Every row gives one point. The points of each table are mixes of a few directions, plus a little noise. Count the directions of each table, and those that both share. Where both have some left over, give the other angles between the two spaces (their principal angles), to ten degrees, smallest first.

First (6 x 3):
[[30, 37, 11],
[-15, -18, -6],
[31, 39, 12],
[-68, -86, -26],
[27, 34, 10],
[-5, -6, -2]]
Second, 6 rows:
[[-29, -12, -4],
[17, 81, 23],
[6, 37, 10],
[61, -57, -15],
[-27, -44, -13],
[-28, -4, -2]]
Directions: first 1, second 2, shared 1

First:
[[15, -22, 49, 25],
[52, 2, 26, -29],
[9, 8, -9, -16],
[-85, 6, -59, 34],
[9, 7, -8, -14]]
Second (7 x 4):
[[15, 31, 43, 1],
[13, 27, 38, 1],
[-7, -14, -19, 0],
[20, 41, 57, 1],
[-14, -28, -39, -1],
[-34, -68, -95, -2],
[5, 11, 16, 0]]
Directions: first 2, second 1, shared 0; angles 50

First:
[[26, 18, -11, 62, 19, 22, -77, 48],
[-20, -15, 29, -7, -29, -18, 52, -4],
[23, 18, -15, 50, 21, 22, -69, 39],
[0, 3, 4, 19, -3, 4, -6, 17],
[-2, -2, -17, -48, 11, -5, 17, -39],
[-33, -9, 15, -20, -28, -8, 78, -1],
[-15, -2, -6, -30, -4, 0, 40, -15],
[3, -5, -3, -22, 4, -7, 2, -23],
[9, -22, 29, -18, -11, -33, -2, -42],
[10, 17, -25, 15, 20, 22, -33, 21]]
Second, 7 rows:
[[5, 3, -6, -1, 6, 3, -11, -2],
[25, 15, -35, -5, 36, 16, -59, -8],
[25, 15, -35, -5, 37, 17, -59, -8],
[5, 3, -6, -1, 7, 3, -11, -2],
[4, 2, -5, -1, 6, 3, -9, -1],
[-41, -24, 56, 8, -59, -27, 95, 13],
[-23, -13, 31, 4, -33, -15, 53, 7]]
Directions: first 3, second 1, shared 1

First:
[[23, -23, 33, 9, 4, 28, 14, -2, 65, 62, -27],
[2, 5, 30, 41, 11, -10, -7, -3, 9, 35, -15],
[-29, -1, 7, 66, -25, -36, 0, -13, -45, 16, 62],
[6, 25, -17, 10, 22, -8, -26, 15, -12, -24, -53],
[18, -27, 26, -44, 55, -35, -2, -3, 76, 38, -1],
[13, -3, 7, -95, 5, 45, 20, -4, 21, -28, -9],
[-15, 10, -24, 21, -3, -30, -13, 4, -37, -27, 17],
[-21, 17, -20, 11, -8, -23, -11, 0, -53, -38, 24],
[10, -16, -43, 36, -56, 49, 14, 15, 0, 5, -15],
[-7, 11, 1, -56, -3, 19, 11, -8, -25, -41, 16]]
Second:
[[10, -15, -14, 16, -29, 34, 12, 6, 16, 17, -11],
[-1, 5, -14, -5, -33, 42, 14, 0, -23, -19, -3],
[-18, 29, 23, -15, -5, 12, 4, -15, -51, -30, 15],
[-20, 38, 42, 48, 6, -12, -13, -14, -51, 4, -2],
[-2, 16, -46, 19, 30, -51, -39, 23, -18, -34, -30],
[19, -46, 29, 21, -10, 18, 25, -6, 77, 82, 8],
[15, -33, -52, -82, 47, -53, -12, 19, 56, -29, 8],
[-6, 5, 30, -2, -5, 12, 10, -14, -8, 10, 15]]
Directions: first 5, second 4, shared 4

First, 10 rows:
[[6, -11, 29, 4, 23, -29, -1, -25, -12, 26, -13, 23],
[-6, -1, 42, -14, 56, -17, 13, 9, 6, 15, -6, 7],
[16, 29, 33, 17, 46, -1, -21, -2, 10, -18, 25, -19],
[-28, -17, -4, -1, 12, -7, -10, -4, -7, 3, -2, -41],
[5, 4, 18, 11, 25, 2, -14, 4, 16, 6, 19, -2],
[-30, 7, -3, -38, 16, -2, 34, 23, -18, -27, -30, -37],
[12, 3, -43, 4, -59, 8, 3, -23, -13, -14, -23, 23],
[26, -6, -38, 9, -95, 6, 9, -5, -30, 8, 7, 33],
[5, -6, -50, 13, -48, 27, -14, -12, 24, -6, -6, 24],
[-7, -2, 15, -5, 23, 13, 1, 35, 24, 8, 28, -11]]
Second:
[[-7, 34, 10, -19, 14, -47, 18, 15, -17, -20, 1, -8],
[28, -6, 23, -1, 10, -22, 39, 23, -27, -23, -14, -19],
[-8, 21, 4, -6, -18, -34, 2, 34, 7, 1, 48, -3],
[-9, 16, -15, -2, -2, -18, -9, 13, 1, 9, 18, 7],
[-4, -51, 25, 12, -8, 92, -18, -71, 32, 0, -37, 0],
[-17, 22, 3, -11, 0, -18, -4, 1, 4, -4, 13, 1],
[17, 1, -10, 5, 0, -21, 12, 30, -15, 4, 8, -1],
[-24, 4, -47, 4, 14, 31, -44, -40, 11, 28, -26, 29],
[23, -39, 8, 18, -9, 38, 5, -4, 3, 5, -10, -4]]
Directions: first 6, second 4, shared 1; angles 30, 70, 90
